Every row gives one point. The points of each table are mixes of a few directions, plus a little noise. How many directions does each table use, and how many do they share? Where both have some left over, give the other angles between the two spaces (their principal angles), to ten degrees, smallest first.
In the rows, zero is written as 128.

First (6 x 2):
166  150
142  136
78  99
158  145
81  101
143  137
Second (5 x 2):
135  171
124  102
133  154
116  62
132  151
Directions: first 1, second 1, shared 0; angles 50

First (8 x 6):
129  120  163  89  88  164
152  154  94  156  145  95
97  95  133  129  136  151
173  176  125  121  113  98
139  158  118  145  155  82
136  85  86  145  91  193
115  112  141  116  120  147
83  124  161  124  176  96
Second (8 x 6):
100  155  110  158  57  180
168  89  154  85  231  54
124  132  125  133  117  136
134  122  132  121  144  116
138  118  135  117  155  108
120  136  123  136  108  143
109  147  116  149  79  164
130  126  130  125  134  123
Directions: first 3, second 1, shared 0; angles 50

First (10 x 9):
121  139  105  108  137  123  162  126  159
114  78  133  125  87  122  26  91  104
104  133  116  134  122  152  146  127  137
107  148  103  122  136  146  183  134  159
151  142  159  154  142  133  139  153  99
119  80  120  104  95  104  35  85  124
95  128  69  80  126  120  160  101  195
147  137  146  139  139  123  136  143  113
165  143  164  150  148  120  138  156  97
155  152  166  165  148  140  156  165  93
Second (9 x 9):
128  137  150  99  125  144  156  96  125
151  107  131  157  168  177  81  63  79
110  99  171  175  128  202  85  126  84
123  142  105  141  114  84  123  132  121
124  129  121  116  114  118  142  179  163
167  135  106  78  117  153  153  148  171
96  124  155  114  153  92  161  142  158
139  159  108  94  91  101  160  124  139
114  120  106  178  142  82  91  142  112
Directions: first 3, second 5, shared 1; angles 60, 80

First (9 x 14):
124  160  117  144  148  140  150  115  97  105  120  139  96  166
149  114  105  84  159  159  96  146  185  169  126  143  119  106
160  183  128  130  157  155  103  103  91  118  126  164  73  185
122  115  112  164  106  110  102  129  133  115  76  106  171  128
117  74  140  118  92  106  122  130  163  140  144  117  192  85
84  92  139  136  102  104  196  116  122  103  163  120  168  112
138  122  148  120  113  124  115  109  123  128  153  144  141  132
109  156  176  144  105  87  171  185  76  136  143  58  77  85
149  136  87  111  170  168  98  119  161  139  103  161  115  152
Second (10 x 14):
182  128  141  102  129  161  56  35  129  117  170  229  155  198
111  128  124  137  128  117  151  157  128  131  115  96  118  106
132  128  129  126  128  131  123  121  128  128  131  135  130  133
119  127  126  133  128  123  140  144  128  130  121  111  123  116
105  128  123  140  128  114  159  167  128  133  110  85  116  98
110  128  125  136  128  117  152  159  128  132  114  94  119  105
100  128  122  141  128  111  164  175  127  134  107  77  114  93
109  128  124  137  128  116  154  161  128  132  113  92  118  103
121  128  126  132  128  124  138  140  128  130  122  114  124  118
191  128  142  97  129  167  43  19  129  116  178  248  161  210
Directions: first 5, second 1, shared 1

First (9 x 24):
166  75  187  205  30  165  126  182  200  223  114  126  165  176  62  187  124  141  114  161  198  192  165  221
122  146  128  101  157  60  131  82  117  141  154  146  91  132  139  159  120  132  123  116  107  172  135  118
68  161  147  136  189  75  123  97  153  104  197  159  90  143  182  173  125  158  150  118  84  135  163  97
144  128  97  101  128  157  131  135  90  99  93  108  142  101  124  74  133  107  124  124  128  88  94  110
144  116  127  134  106  152  129  145  128  136  108  119  144  127  111  117  129  121  123  134  144  123  121  141
158  110  107  123  98  182  130  157  106  118  81  103  159  109  103  78  133  108  120  133  150  93  99  134
104  147  127  117  162  97  127  106  126  113  154  141  107  127  154  140  126  136  136  119  104  129  135  107
99  145  134  128  159  107  125  114  135  110  157  141  112  130  156  142  127  139  139  122  106  123  141  110
146  125  101  107  124  156  130  136  97  107  95  110  142  106  120  82  132  109  122  126  132  95  98  116
Second (8 x 24):
114  136  134  164  111  132  151  153  136  97  181  139  123  131  151  150  108  143  159  85  156  136  91  117
116  142  171  112  170  62  144  93  68  195  154  149  108  138  141  131  180  115  137  144  128  171  141  103
162  173  107  98  60  142  114  163  160  112  142  134  154  143  114  114  119  116  142  131  132  117  89  115
115  53  120  175  135  160  134  117  121  129  97  121  122  117  118  119  119  166  114  93  142  111  153  157
139  152  125  88  153  121  110  118  133  133  93  110  131  120  119  127  132  93  105  183  99  129  148  133
140  117  130  156  80  141  147  153  124  130  154  139  137  137  122  126  123  143  149  87  168  136  92  129
105  123  154  174  193  139  167  143  123  91  127  88  110  94  151  190  87  88  120  143  154  165  117  159
133  129  83  58  122  128  57  85  159  138  75  144  138  144  107  66  157  160  100  158  46  60  195  111
Directions: first 3, second 5, shared 1; angles 50, 70

First (9 x 32):
111  134  153  140  145  149  111  135  120  128  148  161  129  159  109  75  131  132  125  153  99  117  114  148  129  105  131  120  124  118  141  141
145  113  67  102  95  100  137  124  129  122  108  105  120  97  168  193  126  122  143  113  189  158  161  130  132  160  104  130  141  149  119  114
135  112  117  124  99  116  139  109  156  137  121  110  134  111  137  173  135  131  129  115  141  136  133  103  130  142  122  148  142  117  128  105
136  159  182  144  180  134  143  146  102  126  118  99  132  120  96  94  115  121  110  107  81  95  104  105  114  119  166  118  98  130  108  152
122  101  103  122  86  124  121  106  161  136  134  141  132  131  144  160  143  136  136  138  150  147  139  127  139  133  105  146  151  114  144  102
156  122  108  116  108  97  158  115  144  132  98  70  131  80  146  203  126  123  127  87  155  135  142  85  124  160  131  145  132  134  109  108
113  132  147  137  140  146  113  134  121  127  146  158  128  155  113  85  130  131  126  149  107  120  116  145  129  109  130  121  124  121  139  140
136  120  87  111  110  113  129  129  124  123  118  122  121  114  154  161  125  123  140  124  168  148  151  139  130  146  112  125  136  145  125  123
97  157  190  156  188  172  100  157  89  122  160  184  128  184  85  7  123  130  117  168  61  96  95  169  125  80  148  98  104  121  141  171
Second (8 x 32):
144  151  129  133  145  124  129  148  113  117  119  111  124  116  110  123  109  124  107  122  116  106  133  122  123  132  148  118  116  151  116  152
106  107  151  136  115  142  124  105  154  143  146  152  138  151  126  115  150  137  139  141  113  135  110  126  133  113  118  143  139  93  146  106
76  69  158  131  88  153  121  71  182  163  165  182  146  174  149  116  183  145  170  153  123  164  98  133  141  103  88  161  158  51  169  67
139  109  43  81  105  95  141  130  99  119  101  109  111  96  206  193  128  111  174  108  225  187  171  160  129  165  86  113  136  161  112  115
121  128  153  140  131  138  124  123  140  134  138  137  134  141  109  110  132  134  119  135  102  115  115  120  129  117  136  135  128  114  136  127
166  173  111  129  159  111  133  170  90  103  102  89  116  95  107  132  87  116  93  111  125  97  148  122  118  144  161  105  105  183  99  174
138  142  127  131  138  125  129  140  119  121  122  118  125  121  119  126  116  126  117  125  123  117  131  124  125  131  139  122  122  142  120  142
132  144  152  143  142  135  125  137  130  126  131  125  131  131  98  108  119  131  106  131  96  102  119  116  126  119  149  128  121  129  127  142
Directions: first 3, second 2, shared 1; angles 30

First (9 x 32):
114  130  145  141  165  98  145  102  149  93  147  123  142  100  114  116  107  102  136  123  107  171  122  129  141  128  127  181  132  155  120  132
137  106  153  102  130  91  139  120  148  153  130  137  130  85  98  138  147  140  118  119  145  122  128  135  142  106  114  105  141  129  142  126
155  134  103  120  80  162  136  175  92  147  73  118  136  175  159  147  161  155  104  141  156  67  136  133  81  160  142  55  115  99  119  124
108  128  120  129  129  155  77  111  132  152  176  149  87  133  124  116  107  129  155  122  116  143  127  116  168  92  115  152  133  121  151  127
88  155  108  170  159  166  86  100  128  89  184  131  104  156  146  95  71  92  169  129  80  186  121  110  158  122  132  222  121  144  124  133
104  166  90  177  136  187  104  130  102  77  140  115  122  194  174  104  85  99  153  140  89  156  125  113  116  159  149  190  108  133  105  132
123  117  158  124  161  79  153  102  157  110  142  127  144  79  99  124  122  113  128  119  121  160  123  133  144  117  120  158  139  152  127  130
176  96  163  83  107  60  201  155  138  153  55  117  175  79  100  166  194  160  74  126  181  73  134  154  86  145  126  31  137  123  123  124
147  120  113  106  84  156  111  158  107  177  105  136  112  152  138  145  158  162  115  132  158  74  135  129  115  124  126  58  126  96  141  123
Second (11 x 32):
126  140  128  135  133  133  117  126  140  130  142  134  121  134  125  116  114  122  132  121  117  149  123  137  137  128  122  142  134  135  131  145
117  153  122  161  149  150  108  122  147  111  150  135  116  156  130  102  88  103  141  113  100  170  117  134  142  138  126  179  135  140  123  155
138  138  121  138  119  164  88  142  150  170  138  154  93  163  119  116  112  133  130  102  130  127  118  141  147  121  113  117  146  110  144  159
121  160  120  164  146  164  90  127  161  131  159  147  100  170  126  94  78  104  142  102  98  178  112  144  152  133  117  176  144  136  132  174
132  161  145  111  119  115  105  125  171  168  174  153  113  104  105  101  108  133  127  118  105  196  121  168  155  105  102  129  147  160  159  182
125  88  130  107  127  90  186  121  76  84  83  90  172  91  145  168  175  137  119  164  154  69  147  94  90  138  156  105  99  121  104  60
146  65  123  92  98  115  164  145  71  139  60  106  146  114  139  187  202  166  107  149  192  7  148  90  92  128  147  43  109  79  118  53
134  85  123  110  115  117  161  135  83  117  79  106  148  118  141  168  176  147  116  147  168  48  143  96  98  133  147  83  110  97  113  69
111  157  130  153  154  126  128  111  145  91  157  124  135  129  131  101  91  99  141  127  91  190  121  136  137  138  130  190  128  160  120  150
133  91  131  101  115  99  167  129  89  114  90  104  156  97  137  164  175  147  115  154  159  69  143  104  100  129  144  88  108  115  117  75
126  168  135  136  132  136  94  125  173  153  176  154  106  132  110  92  89  118  136  109  96  202  115  163  159  116  104  156  148  156  149  187
Directions: first 3, second 3, shared 1; angles 40, 50

First (11 x 32):
127  122  106  122  137  120  146  124  121  129  135  128  135  136  152  133  126  119  130  135  128  134  149  115  119  139  123  122  117  133  110  120
117  134  183  129  95  161  66  141  183  113  99  138  107  105  56  98  135  173  128  79  126  118  65  156  154  114  146  168  148  111  194  133
122  122  118  120  125  129  126  126  146  123  125  132  127  130  129  119  126  136  130  115  126  133  132  121  125  139  128  138  119  127  131  118
84  73  22  55  125  118  149  109  233  87  120  152  134  153  177  85  103  168  147  59  119  164  189  62  92  212  119  182  43  127  117  47
128  118  89  118  144  109  162  118  111  131  143  125  140  142  172  138  122  109  131  145  128  138  167  106  110  144  117  113  108  136  93  117
132  130  126  132  133  123  136  127  115  133  132  125  131  131  136  134  127  120  127  139  130  127  133  128  126  127  127  120  128  131  120  131
155  153  159  163  142  119  142  131  52  154  143  111  134  125  135  162  138  90  118  183  133  113  123  149  134  91  126  83  162  135  105  166
138  132  115  137  143  113  154  123  89  140  143  121  137  135  156  149  128  101  126  159  131  129  150  123  120  124  121  101  129  136  98  135
146  152  176  160  128  133  117  136  84  145  131  117  124  116  105  147  139  112  119  156  132  112  100  157  145  91  132  104  165  129  134  164
149  141  123  151  153  106  167  125  53  152  152  113  142  136  166  165  130  82  122  187  132  124  155  128  121  110  119  81  139  140  82  151
107  131  195  120  79  177  41  145  223  99  85  145  98  98  26  77  134  199  129  48  124  117  44  164  162  116  151  194  149  103  225  126
Second (11 x 32):
145  123  122  128  137  133  135  128  122  137  131  122  136  124  125  133  140  113  123  133  135  122  132  127  127  127  136  121  128  113  120  130
150  109  134  113  122  167  97  136  186  125  106  125  130  104  69  104  155  140  120  82  142  114  100  135  140  131  162  159  126  80  163  118
116  142  120  142  136  97  157  121  75  134  147  127  129  146  177  150  109  111  133  170  119  137  154  122  118  124  102  99  131  164  95  137
135  138  113  143  148  101  167  121  65  144  151  120  138  143  176  157  121  94  127  178  126  132  160  120  116  122  111  90  130  150  84  141
87  131  150  119  97  132  93  131  175  101  110  148  106  130  110  100  107  178  140  91  112  137  101  134  136  135  118  164  127  147  169  118
155  130  109  139  155  113  166  123  73  151  149  113  145  133  161  158  138  82  120  172  137  124  158  121  117  122  126  89  130  127  84  139
91  135  143  125  105  122  107  128  151  108  119  144  110  135  127  112  105  165  139  110  113  139  113  131  131  133  112  150  128  154  152  123
125  118  142  114  110  157  90  135  190  114  105  135  120  113  78  99  137  161  127  79  131  123  96  136  140  134  146  165  126  103  171  116
34  154  160  127  77  97  93  125  155  82  116  166  87  154  151  102  64  209  157  105  86  159  107  132  131  136  78  163  129  208  168  120
180  132  92  150  179  102  199  119  24  171  166  99  161  137  188  184  147  42  114  211  145  120  185  115  109  116  125  55  131  125  46  149
192  94  123  110  140  189  103  140  191  143  106  110  148  88  46  109  188  112  107  79  163  98  101  135  141  128  189  153  125  36  156  119
Directions: first 2, second 2, shared 1; angles 80

First (11 x 32):
106  116  158  143  154  126  119  104  150  154  145  132  149  83  123  111  126  135  133  150  97  138  138  108  135  123  151  126  129  123  109  138
150  168  80  153  85  67  192  169  139  92  112  95  92  181  118  153  111  129  101  120  207  172  119  177  141  167  62  146  102  122  140  148
128  116  163  90  129  164  85  113  122  141  136  143  134  101  130  114  142  104  166  134  86  107  120  94  123  97  153  132  139  140  122  142
117  103  152  111  149  165  91  105  108  156  124  143  168  105  140  138  148  150  136  125  74  114  145  79  114  110  170  113  164  127  128  107
160  160  85  114  44  91  113  150  119  133  103  130  112  190  100  146  127  73  108  130  134  168  96  125  124  158  102  154  110  148  176  109
173  103  141  128  131  141  125  125  104  123  141  162  180  116  142  97  126  139  100  82  79  53  129  148  122  127  155  93  131  134  139  92
154  160  84  158  115  76  230  179  125  72  105  77  110  177  144  181  119  190  98  94  227  160  147  181  140  163  52  127  130  102  123  160
124  104  133  102  151  181  94  118  95  130  121  146  141  130  148  134  144  142  138  111  102  86  136  109  109  103  160  109  157  130  133  96
111  95  177  141  179  148  117  93  135  160  147  140  187  61  140  113  136  170  130  131  66  109  157  93  129  113  175  103  153  117  102  128
83  141  86  152  135  120  118  127  148  128  127  124  62  159  109  119  109  92  121  167  179  157  112  157  128  138  118  148  95  131  135  103
102  142  149  116  134  128  122  126  164  119  147  115  72  104  115  102  119  85  177  166  156  144  109  136  143  107  111  158  99  134  101  184
Second (10 x 32):
91  136  117  93  97  189  78  115  145  120  144  118  98  174  120  120  135  66  151  180  134  177  87  92  110  107  127  137  104  144  125  101
155  135  136  132  109  102  132  138  127  111  130  129  117  129  140  124  111  114  125  113  133  102  116  146  143  132  106  122  123  137  131  138
86  112  126  59  127  207  135  117  100  66  155  114  100  185  130  146  86  129  163  102  157  160  114  159  100  156  147  92  102  124  127  99
128  163  137  59  74  172  104  130  136  140  119  108  142  123  86  131  178  84  178  173  111  239  105  59  99  103  127  170  117  138  134  173
146  103  147  178  166  118  120  123  164  177  144  146  180  79  135  87  172  145  108  151  83  60  146  106  143  88  145  138  149  119  94  139
117  131  91  202  155  43  145  131  137  187  96  140  125  113  104  143  129  159  81  137  133  130  164  145  144  162  136  156  143  114  148  117
142  122  133  172  169  114  124  127  122  154  106  137  154  82  154  128  155  165  102  129  113  86  156  107  133  96  131  121  167  123  125  124
118  115  133  138  156  161  108  118  128  133  130  132  141  115  150  120  147  139  122  140  118  103  135  106  123  94  139  113  146  127  114  109
163  116  132  158  132  38  199  146  130  130  137  140  143  115  107  129  89  168  110  67  128  85  155  208  159  194  126  133  116  109  130  168
135  145  126  91  96  137  133  137  91  63  121  115  79  166  155  154  78  109  140  90  168  135  104  157  126  148  98  96  115  147  152  115
Directions: first 6, second 6, shared 2; angles 30, 40, 40, 80

First (8 x 32):
119  201  109  142  105  167  168  94  101  149  161  139  105  45  119  128  136  114  137  152  139  122  161  117  112  102  87  138  159  113  183  110
118  203  110  142  104  168  169  94  100  150  162  139  104  44  119  128  136  113  137  153  139  122  162  117  111  102  87  139  158  113  182  110
130  103  134  124  135  114  115  139  137  120  117  125  135  155  131  129  125  133  125  120  124  130  117  132  133  136  142  125  117  132  110  134
140  37  151  111  157  80  79  169  162  101  88  115  158  230  139  129  117  145  118  99  115  136  86  141  147  160  178  116  91  147  61  151
119  206  108  142  103  170  170  93  98  152  162  139  102  41  118  127  137  112  137  153  140  122  163  117  111  100  85  139  159  112  184  109
139  39  150  112  155  81  80  168  161  102  89  115  156  228  139  128  118  146  118  99  114  135  87  140  147  158  177  115  92  146  63  150
123  164  119  134  117  146  148  112  116  138  144  134  117  88  123  128  132  121  132  140  133  125  144  123  120  115  109  133  142  121  155  119
136  71  143  117  147  97  96  154  150  110  102  119  145  193  134  128  120  141  122  110  119  133  101  136  139  149  160  120  105  140  85  142
Second (11 x 32):
155  149  22  97  147  196  108  153  107  111  135  40  60  49  109  110  217  82  160  93  118  96  89  143  92  183  97  224  183  127  143  68
140  35  177  132  135  85  82  171  161  105  102  128  170  220  140  135  91  152  114  95  120  146  97  141  159  151  189  103  76  166  60  165
105  121  191  139  129  72  146  105  144  142  113  189  171  193  142  138  79  159  104  163  132  145  154  116  147  89  141  62  98  111  122  164
150  104  61  95  157  150  93  161  129  104  112  61  93  123  121  114  189  103  147  94  113  107  82  143  109  180  126  188  153  128  109  95
128  146  83  103  152  133  130  123  123  125  116  108  103  119  124  118  169  113  137  136  119  111  117  127  109  139  105  151  156  99  141  102
119  120  158  134  127  102  133  120  136  133  121  155  150  160  135  132  103  143  117  141  130  136  138  123  138  111  137  98  112  124  122  145
106  167  177  155  103  114  168  91  121  152  145  187  152  120  133  139  84  145  115  166  140  143  173  112  138  77  118  79  116  116  156  150
135  163  157  182  60  190  150  123  103  143  188  139  129  29  118  142  89  124  134  111  151  143  162  130  139  110  129  135  120  183  156  137
126  132  154  148  105  135  136  124  124  135  144  145  141  113  128  136  103  135  125  128  136  138  143  127  138  115  134  115  115  145  132  141
117  141  133  124  135  111  140  113  129  136  121  147  133  141  131  128  125  132  122  149  127  128  138  121  124  112  119  111  131  107  137  130
129  130  94  102  156  119  122  129  131  123  109  110  112  142  127  118  162  120  132  134  118  115  112  128  114  141  115  142  147  102  129  109
Directions: first 1, second 3, shared 1

First (8 x 32):
123  170  116  134  131  141  113  134  91  127  99  124  135  106  153  123  146  148  146  163  117  132  97  141  165  131  70  120  117  160  134  108
143  115  163  154  121  171  119  147  136  112  136  75  168  106  133  107  145  167  158  72  64  180  70  161  178  135  83  155  91  124  84  89
129  113  151  131  129  123  127  116  126  107  146  132  141  134  103  153  124  128  151  157  124  115  129  126  121  99  150  104  142  123  146  141
119  118  139  148  133  100  138  146  103  205  118  104  108  128  117  84  97  121  47  90  140  87  159  128  121  159  136  183  88  119  95  136
134  138  112  102  138  132  177  109  117  172  88  198  118  148  140  208  116  82  75  193  182  121  182  108  90  128  172  95  182  130  171  165
122  118  142  110  146  90  137  81  165  86  147  187  115  182  129  155  134  103  155  122  153  112  136  102  71  116  146  116  175  94  130  141
114  137  73  119  108  116  94  159  105  133  143  97  95  91  103  86  110  133  123  177  152  87  163  117  142  115  160  105  108  163  173  149
140  110  125  128  121  155  118  132  181  80  147  108  140  131  146  106  151  143  168  52  92  189  88  139  141  144  107  146  121  111  92  97
Second (10 x 32):
99  115  107  87  77  146  90  145  142  72  117  92  88  103  135  108  110  150  140  107  125  117  132  110  104  122  151  130  148  139  111  83
171  126  145  125  135  169  182  110  66  151  69  140  148  105  119  151  90  102  50  151  154  162  165  134  147  144  133  159  93  157  118  137
148  129  146  171  192  76  161  158  137  177  164  156  156  182  127  130  156  118  121  128  146  103  108  122  142  133  104  98  136  94  177  177
131  138  149  134  176  57  154  146  149  152  154  177  132  176  135  129  131  67  166  121  143  114  105  126  114  137  103  122  122  75  112  167
134  134  137  154  140  133  117  108  175  158  177  137  156  148  124  147  166  137  179  120  85  151  94  139  117  119  122  136  130  103  144  159
101  100  110  122  66  173  82  113  155  112  156  66  116  106  99  98  152  191  137  120  82  115  106  133  105  101  182  140  150  164  127  92
86  142  113  140  140  64  95  130  143  116  158  135  110  145  132  97  154  132  175  135  128  81  115  141  140  119  110  87  143  119  119  118
188  115  170  146  175  130  208  136  107  194  121  162  169  160  111  154  114  77  74  133  148  153  123  123  121  144  131  160  100  109  140  185
117  139  98  94  87  178  92  136  110  61  77  102  100  76  162  143  98  165  115  119  140  148  171  109  143  135  115  119  139  152  138  80
105  142  105  106  91  154  99  99  96  87  86  113  106  79  135  123  108  141  122  145  129  135  162  142  148  126  128  129  119  168  94  83
Directions: first 6, second 6, shared 0; angles 30, 40, 40, 50, 60, 80

First (11 x 32):
127  126  112  120  127  166  115  96  163  83  129  74  133  111  145  107  141  133  162  92  150  132  72  123  91  136  150  96  150  128  94  166
119  148  139  138  207  100  164  208  96  166  101  212  119  121  134  151  115  112  99  180  95  123  178  121  175  179  88  152  127  115  174  126
117  150  150  87  158  151  114  141  108  133  145  136  111  153  170  107  88  151  103  131  151  154  147  106  135  152  126  135  85  142  135  110
152  145  134  162  164  106  137  184  126  137  118  214  125  111  108  148  122  109  101  179  117  97  152  132  156  179  122  136  139  121  206  120
124  123  161  88  106  142  126  70  139  138  127  73  173  168  133  119  121  117  104  90  148  128  159  124  130  47  114  126  102  138  74  93
110  106  112  129  65  100  119  118  86  158  156  113  90  143  120  131  127  163  145  127  109  160  132  138  124  98  135  157  105  134  111  111
130  117  141  119  77  111  117  102  110  152  147  118  130  156  113  131  120  138  111  123  130  134  157  135  134  78  129  147  100  138  121  87
132  159  113  120  167  168  91  174  122  87  160  164  67  108  174  96  91  170  137  149  161  153  80  106  105  242  168  116  114  140  187  155
114  86  84  169  71  97  149  99  133  131  113  78  128  101  89  149  185  120  189  106  86  127  89  156  108  81  128  126  176  110  74  165
140  108  131  136  80  124  126  76  155  122  123  86  165  133  98  133  152  109  134  101  132  107  124  142  117  64  132  118  143  128  98  118
142  140  133  141  187  144  149  139  170  103  90  139  168  103  124  135  146  86  124  129  130  92  118  125  133  150  115  99  168  114  135  157
Second (9 x 32):
128  137  98  129  84  138  118  118  153  129  122  99  151  106  144  148  150  110  141  124  137  145  124  128  112  139  109  164  145  101  92  131
129  76  128  169  72  86  134  95  146  113  124  123  89  111  79  142  158  160  200  113  102  95  98  144  99  113  148  92  165  131  146  131
135  79  165  159  124  92  144  99  147  107  115  149  98  125  72  130  138  155  177  114  106  69  114  139  117  108  149  60  156  146  174  125
92  114  135  94  136  131  153  103  125  146  106  73  139  142  152  131  138  132  152  94  113  150  142  118  125  87  92  130  126  120  51  135
116  134  160  107  204  128  140  156  69  142  145  162  98  167  131  92  83  152  87  139  119  134  144  122  161  114  147  103  83  166  158  125
161  162  109  144  196  169  133  134  132  102  124  115  205  126  109  98  136  55  52  129  144  105  99  145  153  85  159  105  137  137  119  171
137  162  57  143  80  138  83  178  71  146  186  146  97  117  151  120  113  137  92  171  139  195  104  137  128  175  162  204  95  124  143  138
135  145  151  107  155  150  138  116  174  120  95  117  181  126  146  141  134  92  115  117  148  109  154  114  131  130  93  125  141  112  108  118
121  144  148  101  101  121  108  152  134  148  135  169  95  129  170  153  100  160  136  154  146  150  176  102  123  203  94  172  105  114  161  80
Directions: first 5, second 5, shared 3; angles 80, 90
